Each wall is flat, endless, passes through zero and stands at right angles to its row. A trip goes straight from one point to another. List the walls that it crosses, first one first.

Walls:
(1): [ 11.2   4.3 -42.3]
(2): [ 1.7 14.3  2.1]
(3): [-14.2  38.1 -10.9]
(4): [ 18.5 -28.8   1.3]
(5): [  3.1 -13.9 -12.7]
(6): [-11.9   9.5  21.1]
Trips:
[35.3 16.0  4.2] to [ 38.5 -14.9  -9.2] => 3, 5, 2
[ 5.5 -3.2  7.4] to [26.9 38.7  7.3] => 2, 3, 4, 1
[ 24.5  20.8 -28.9] to [ -6.7 -12.2 -27.0] => 4, 2, 3

Walls:
(1): [ -1.3 -31.0   1.5  15.5 -13.7 -11.4   3.6  -1.9  -8.5  -0.2  -2.0  12.8]
(2): [  8.1 -14.4   7.4   2.7 -22.7  -4.5   2.1  -9.2 -29.2 -18.6   8.3  15.3]
(3): [  9.5  24.2  19.6 -34.2  10.4 -10.9 -15.7 -20.5  21.2 -31.3 -31.4 -15.2]
(4): [-12.5   2.6 -25.5  -3.9 -14.5 -15.4  13.8  -7.3 -16.3  -7.8  11.5 -39.4]
(5): [-13.2 -16.3   1.0   9.0  19.1  17.8  10.4  11.3 -13.1 -19.0  -4.6  43.5]
(6): [ -2.5 -26.5 -24.0 -23.6 -18.0 -17.5  10.5 -14.9  -0.5  25.5   4.1 -17.9]
(7): [ 22.6 -24.3  18.7  29.6  19.2  -8.8  11.9 -14.0   6.2   2.8  -9.4 -17.3]
(8): [ -8.2 -52.5   1.8  28.3  13.7  -6.9  10.5  21.5 -15.2 -16.9 -43.9  23.5]
Trips:
[ 10.4  32.0 -12.2  -3.4  17.4  -3.5 -23.6   2.4  22.3 -21.7  -7.0  14.0] to [-24.6 -33.8 -21.8  -1.7 -16.4  24.6   6.8  26.5   7.0   2.9   7.9 -11.3] => 8, 3, 4, 6, 1
[-19.6 -11.8  27.6   3.8  -2.1 -17.3 -18.9 -11.2 -16.2   8.3  -2.4  15.0] to [ -7.8 -30.1   2.1  -3.1  15.8 -15.6 -23.6   1.8  -9.9 -29.5 -44.8  -1.1] => 3
[-10.3  39.2 -18.5  -8.9  -8.5   4.4 -15.0  -9.6 -25.4 -13.5 -19.5   9.4] to [ 12.4  -1.5  24.1  17.8 -11.5 -33.5 -36.5  -3.9 -10.6  36.1  -4.8 -28.5] => 5, 6, 7, 1, 2
